Every row gives one point. Each copy is the shape, with its points in the same order, turned, moved and blurred by noise. Is it also mirrored, or only turned?

Shape:
+0.77; -3.47; +0.20
+0.73; +2.83; -0.93
-1.50; -2.49; +0.38
+1.01; +2.14; -1.45
+0.47; -1.81; -0.92
-0.94; -1.96; -1.30
+1.16; +2.16; -2.36
+1.90; +3.41; -0.34
Copy 1:
+4.65; +0.66; +0.92
-1.10; +0.56; -2.54
+2.50; +2.04; +1.99
-0.41; +0.75; -2.66
+2.93; +1.90; -0.40
+2.20; +2.74; +0.18
-0.14; +1.16; -3.51
-0.81; -1.02; -2.67
Copy 1 is: mirrored
Copy 2 (8 x 3):
-2.17; -0.39; -2.58
+2.56; -2.80; +0.94
-0.32; +2.10; -1.65
+2.46; -2.74; -0.13
-0.68; -0.80; -2.44
+0.73; +0.57; -2.68
+2.62; -3.05; -0.92
+1.95; -3.42; +1.63
Copy 2 is: only turned
Copy 3:
+2.32; +0.00; +1.81
-2.96; +1.47; -1.41
+1.96; -1.22; -0.33
-2.26; +2.04; -1.03
+1.59; +1.23; +0.42
+2.01; +0.75; -1.33
-2.37; +2.94; -1.21
-3.94; +1.58; -0.61
Copy 3 is: only turned
Copy 4 (8 x 3):
+1.18; +3.56; +0.04
-2.12; -1.75; -1.25
+0.48; +2.56; +2.06
-2.29; -0.94; -1.54
-0.49; +2.50; -0.26
-1.15; +2.68; +1.10
-3.04; -0.44; -1.86
-1.52; -2.41; -2.23
Copy 4 is: mirrored

Shape (8 x 4):
+2.70; -2.35; -1.21; +0.33
+2.83; -0.64; -0.85; +0.90
+2.02; +0.34; -0.64; +0.59
+1.06; -0.62; +0.21; -1.36
-4.72; -1.07; +0.53; +1.46
-2.32; +0.91; -1.83; +0.71
+0.22; +1.07; +4.61; +0.24
+2.96; -2.27; -1.72; +0.77
Copy 1, 8 rows:
-1.90; +3.02; +0.51; -1.41
-2.10; +2.22; +2.19; -2.61
-1.80; +0.61; +1.53; -2.03
-0.08; +1.02; -0.37; -2.09
+1.60; -1.23; +0.98; +3.61
-1.05; -1.86; +1.20; +0.93
+4.03; +0.20; +1.71; -2.66
-2.89; +3.48; +0.85; -1.09
Copy 1 is: only turned
Copy 2:
+0.86; -0.55; -3.86; -0.06
+0.61; -0.45; -3.22; +1.03
+0.62; -0.70; -1.85; +1.22
+1.20; -0.53; -1.00; -1.33
-3.08; +3.49; +1.09; -1.94
+0.50; +3.20; +0.54; +0.11
-2.29; -3.13; +0.87; -1.83
+0.93; +0.12; -4.79; +0.66
Copy 2 is: only turned

Shape (11 x 6):
-1.85; +0.11; +2.32; +1.85; -0.42; +0.74
+0.88; +2.08; -0.60; -0.28; +2.24; -1.28
-0.85; -2.65; -1.54; -0.53; -1.52; +0.09
-3.63; -0.48; -0.75; +1.47; -1.76; -1.77
+2.98; +2.42; +0.22; +0.41; +2.81; +0.85
+0.27; +0.71; -0.76; +1.75; -0.62; +6.07
-1.77; -0.87; +0.48; -3.12; +0.26; -1.58
-0.01; -0.56; -0.12; -0.88; -3.99; -0.41
-3.38; -0.78; -0.72; +2.45; +0.38; -0.99
-3.52; +3.13; -0.56; +3.22; -2.61; -3.37
+1.99; -0.79; -0.97; +0.12; +1.53; -0.24
Copy 1:
+0.32; +0.95; +1.76; -2.54; +1.94; -1.92
-0.36; -0.68; +1.79; +1.44; -1.50; +1.27
-2.06; -1.05; -1.90; -0.28; +2.85; -0.06
-2.06; +0.14; +1.95; +0.40; +3.98; -2.19
+0.53; +1.20; +0.60; -0.16; -3.56; +1.95
+1.98; +4.87; -3.41; -1.34; +0.07; -0.13
-0.28; -4.12; +0.51; -0.04; +1.66; -0.68
-2.28; -0.78; -1.85; -0.71; +1.12; -2.98
-1.05; +1.05; +2.32; -0.02; +3.72; -0.29
-2.98; +1.69; +4.37; +1.96; +1.65; -3.75
-1.67; -0.55; -0.36; -0.75; -1.01; +2.23
Copy 1 is: only turned
Copy 2, 11 rows:
-0.40; -0.91; -0.67; -1.28; -2.78; +0.06
-1.93; +2.80; -0.41; +0.07; +1.75; -0.27
+2.42; -0.06; +0.56; +0.01; +0.43; +3.13
-1.26; -1.27; +2.02; -0.35; -1.16; +3.53
-0.81; +3.54; -1.70; +0.68; +0.76; -2.70
+3.73; +0.36; +0.94; +1.81; -2.37; -3.14
+0.04; -0.84; +0.08; -2.55; +2.78; +2.01
+0.95; -2.37; -0.86; +1.81; +0.75; +2.57
-0.84; +0.80; +2.09; -1.35; -2.00; +2.68
-4.86; -1.88; +2.04; +1.62; -1.93; +2.63
+0.59; +3.04; -1.30; +0.29; +0.91; +0.57
Copy 2 is: mirrored

Shape:
+0.43; -0.31; -0.74; +0.69; +0.27; +1.17; -3.50; -1.81
-0.51; +0.87; -1.58; -3.17; -0.65; +2.81; -0.12; +1.98
-0.17; +1.54; -2.81; -1.83; +0.33; +0.20; +1.41; +0.25
-0.72; +0.95; -0.40; -3.74; +0.14; -1.74; +2.55; +3.02
+1.81; +1.26; -2.78; +1.40; -1.12; +1.88; -1.05; -2.24
+2.16; -2.98; -1.29; -3.81; -0.04; -2.83; +1.77; +0.29
-1.93; -0.94; -2.18; +0.08; +1.20; -0.32; +2.22; -0.31
+3.28; -0.96; +1.45; +0.48; -0.42; -1.11; -2.23; -2.65
-2.17; +2.70; -2.29; +1.26; +2.47; -0.63; -3.59; +1.43
-1.31; +3.00; +1.09; -3.34; -1.10; +0.40; -0.10; -2.67
+2.74; -0.77; -0.32; +1.24; -0.80; -0.03; -2.18; +3.05
+0.60; +1.43; +1.48; -2.29; +2.76; +1.75; +0.58; -2.30
Copy 1 (12 x 8):
-0.10; +1.25; -1.88; +4.16; +0.97; +1.13; -0.03; -0.80
-0.59; +0.93; -0.25; -0.05; +0.47; +1.17; -5.38; +0.03
-0.27; +1.00; -0.52; +0.47; -1.11; -2.18; -3.76; -0.30
-0.51; -0.74; +1.73; -1.37; -3.87; -0.34; -4.70; -1.27
+0.19; +2.83; -3.50; +1.42; +1.59; -1.36; -0.55; -0.59
-1.82; -0.67; +0.82; +0.55; -2.29; -1.40; -3.12; -5.85
-1.08; -0.96; +1.28; +0.58; -0.10; -3.26; -1.48; -0.22
+1.49; +1.06; -1.98; +3.00; -0.88; +1.04; +1.22; -4.26
-1.07; +2.44; +0.27; +4.06; -2.36; +0.21; -1.08; +3.49
+3.65; -1.70; -2.64; +1.56; -1.24; +0.32; -3.64; -0.18
-2.07; +3.22; -0.31; +0.40; -1.12; +2.54; +0.19; -1.80
+4.35; +0.34; +0.87; +2.50; +0.16; -0.47; -2.81; -1.43
Copy 1 is: mirrored
Copy 2:
+0.31; +1.22; -1.55; -2.83; -1.48; -0.09; +3.17; +1.08
+0.48; +0.52; -0.07; -0.37; +0.13; +0.26; +0.74; -4.33
+1.75; +1.09; -0.92; +0.84; +1.43; +2.14; -0.20; -1.31
+0.05; +0.45; +2.55; +0.53; +0.69; +2.99; -2.75; -2.69
+2.93; +0.02; -3.22; -1.23; -0.32; -1.78; +1.86; +1.15
+3.29; +0.98; +3.13; +0.84; -2.75; +3.10; -0.79; +0.49
-0.21; +0.69; +0.43; +3.20; +0.01; +0.83; +0.76; +0.56
+1.23; -1.52; +0.01; -3.68; -3.56; +0.77; +1.68; +3.20
-1.57; +3.68; -1.27; -2.60; +2.87; +1.20; +2.84; +0.65
-1.47; -1.54; -3.69; -0.96; -1.74; +2.93; -0.63; -1.79
+1.48; +0.46; +3.07; -3.63; +0.43; -1.91; +0.73; +0.76
-0.12; -3.46; -1.79; -0.58; -0.62; +2.90; +2.98; -1.41
Copy 2 is: mirrored
Copy 3:
-2.66; -0.95; +3.28; -0.43; +0.28; +0.49; +0.86; -0.74
+0.75; -1.14; -0.23; -1.53; -0.01; +1.15; -3.73; -1.50
-0.21; +1.58; -0.99; -0.60; -0.19; +1.89; -2.09; +0.58
+2.66; +1.54; -3.43; -0.21; +0.85; -0.60; -1.88; -0.53
-2.11; -0.36; +2.81; +0.22; -2.34; +2.69; -0.28; +1.01
+3.46; +2.27; -1.23; +0.82; +1.65; +2.50; +1.76; -1.78
+0.00; +2.84; -0.36; -3.39; -0.08; +1.06; +0.30; +0.59
-1.75; -0.66; +1.82; +2.20; -0.51; +0.68; +4.01; -1.36
-2.72; +0.07; +2.10; -1.28; +2.69; -2.09; -1.90; +3.09
-3.39; +1.64; -1.25; +1.04; -1.23; -0.18; -2.08; -3.02
+1.90; -3.07; +1.91; +0.49; -0.06; -0.57; +1.32; +1.31
-3.71; -0.80; -2.64; -0.75; +0.56; +1.67; +0.54; -2.08
Copy 3 is: mirrored
Copy 4, 12 rows:
+1.10; +1.78; +2.12; -1.50; +1.29; +1.54; +2.37; +0.27
-2.41; -0.60; +0.28; -1.94; +0.67; -2.18; -0.85; +1.86
-2.52; -1.41; -0.61; -1.48; +1.29; +0.84; -1.10; +0.26
-2.84; -0.32; -4.62; -2.03; +0.28; -0.77; -2.52; +0.77
+0.65; -0.74; +3.16; -1.07; +0.42; +3.10; +0.66; +0.59
-0.16; +1.76; -3.20; -4.88; +0.27; +1.31; -3.65; -2.13
-1.14; +0.24; -1.42; +0.57; +2.44; +1.29; -1.40; -1.70
+3.50; +1.59; -0.01; -3.17; -1.28; +2.18; +1.61; -1.06
-2.21; +2.11; -1.10; +1.09; +2.74; +2.28; +3.49; +3.23
+1.26; -3.58; -1.48; -2.87; +1.17; -1.12; +1.97; +0.52
+0.54; +3.83; +0.69; -0.88; -2.25; +1.27; -0.43; +1.95
-0.80; -1.77; -0.65; -2.10; -0.29; +0.08; +2.82; -3.35
Copy 4 is: mirrored

Shape (13 x 8):
+3.73; -1.85; -0.91; +0.28; -1.31; -0.45; -0.32; +3.18
+2.08; -1.81; +1.79; +0.67; -1.52; +0.16; -0.61; -0.08
-0.17; +0.99; -3.47; +1.71; +1.30; -2.56; -3.52; -1.65
+0.81; -2.72; +0.15; -1.28; -3.18; +1.13; -0.14; +0.25
-2.79; -0.58; -2.98; -1.27; -0.74; +0.22; +3.01; -3.49
-1.06; -2.16; -2.73; -2.20; +1.18; +2.42; +3.25; -3.29
+1.22; -2.09; +0.04; +3.39; -0.60; -0.61; -2.69; +2.01
-1.51; -0.59; -0.01; -2.05; +1.98; -2.60; -2.44; +1.85
-0.15; +0.52; -1.38; -3.06; +0.38; +1.85; -0.25; -0.17
+0.45; -0.80; -2.94; +2.96; -1.71; -1.06; -2.76; +0.88
+2.66; -0.92; -1.09; +1.44; -1.20; -2.69; -2.64; +0.49
+1.00; +0.44; -0.26; +0.67; -1.24; -0.03; +1.19; +0.95
+2.17; -1.29; +0.57; +1.70; -1.70; +1.30; -1.57; +1.33
Copy 1:
+0.48; +1.60; +2.88; +1.81; -1.08; +2.01; +3.01; +2.16
+2.87; -0.56; +0.88; +1.47; +0.13; +0.84; +1.07; +1.15
+0.60; +3.71; +0.44; -2.82; -0.16; +3.52; -0.60; -2.95
+1.88; -1.78; +0.40; +2.15; -1.50; +1.29; +3.41; -0.68
-0.99; -0.34; -1.82; -0.45; -0.52; -2.12; +2.67; -5.42
-0.27; -0.42; -2.05; -0.99; -3.22; -3.69; +3.06; -3.15
+1.78; +2.03; -0.41; +0.37; +1.00; +3.90; +1.41; +2.15
-2.36; -1.36; +1.13; -2.60; -0.74; +3.29; -0.28; +0.07
-1.22; -0.71; +0.07; +0.54; -3.93; +0.21; +0.17; -1.72
+1.22; +3.44; -0.07; +0.33; +0.20; +4.51; +2.08; -1.13
+2.14; +2.06; +2.74; -0.37; +0.51; +3.63; +1.14; -0.12
-0.38; +0.97; +0.91; +2.37; +0.31; +0.23; +1.11; -0.45
+2.24; +1.17; +0.18; +2.35; -0.75; +2.41; +1.15; +1.41
Copy 1 is: mirrored
Copy 2 (13 x 8):
-0.59; -2.90; -2.08; -2.64; +4.46; -0.89; -0.51; +0.88
-0.38; -2.71; +1.05; -0.80; +0.53; -0.40; +0.33; +1.91
+2.49; +0.95; -0.56; -2.65; -0.62; -2.63; -1.06; -4.06
+1.03; -1.05; +0.60; -1.01; +1.70; -1.90; -0.92; +3.71
+2.16; +5.49; +0.44; +0.49; -0.03; -1.13; +1.21; +2.47
+0.56; +5.64; +0.75; -2.06; +0.00; +0.92; +1.20; +3.81
-0.86; -3.49; -0.39; -2.82; +0.64; -3.63; +0.68; -0.56
+0.62; -0.24; -4.22; -1.18; -1.55; -1.68; -2.12; +0.33
-0.15; +2.57; -0.12; -0.84; +0.81; +0.03; -3.13; +1.37
+1.03; -0.44; -0.13; -2.70; +1.96; -4.63; +0.07; -2.11
+2.62; -3.16; -0.59; -1.94; +1.42; -2.19; -0.38; -1.58
-0.80; +0.07; -0.56; +0.63; +2.58; -1.18; +0.25; +0.74
-1.14; -2.75; +1.29; -1.68; +2.10; -2.14; -0.44; +0.98
Copy 2 is: mirrored
Copy 3:
+1.71; -2.71; -2.48; -0.50; -1.28; -0.96; -2.84; +2.24
+1.91; -0.95; -0.96; +0.94; +1.47; -0.62; -2.27; -0.50
-2.84; +0.65; -2.98; -1.34; +3.30; -1.98; +1.63; +3.33
-0.17; -2.91; +0.59; -0.12; +0.53; -0.73; -3.25; -1.07
-2.74; -2.74; +4.01; -0.18; +2.77; +0.70; +1.27; +2.39
-0.49; -3.54; +5.56; -2.30; +2.31; +0.56; +0.31; +2.38
+0.40; +1.03; -2.79; +0.35; -0.91; -3.50; -0.84; +1.02
-1.46; -1.45; -3.00; -2.95; +0.10; +0.24; +2.52; -1.35
-1.17; -1.52; +0.96; -3.48; +1.15; +1.88; -1.32; +0.72
-2.77; -0.13; -2.47; -0.15; +0.77; -2.76; -1.04; +2.39
+0.00; -1.28; -4.52; +0.18; +1.43; -1.63; -1.25; +2.01
+0.02; -0.79; -0.52; +1.14; -0.44; +1.34; -1.22; +1.53
+0.77; -0.04; -1.63; +0.45; -0.37; -1.30; -3.28; +0.80
Copy 3 is: only turned
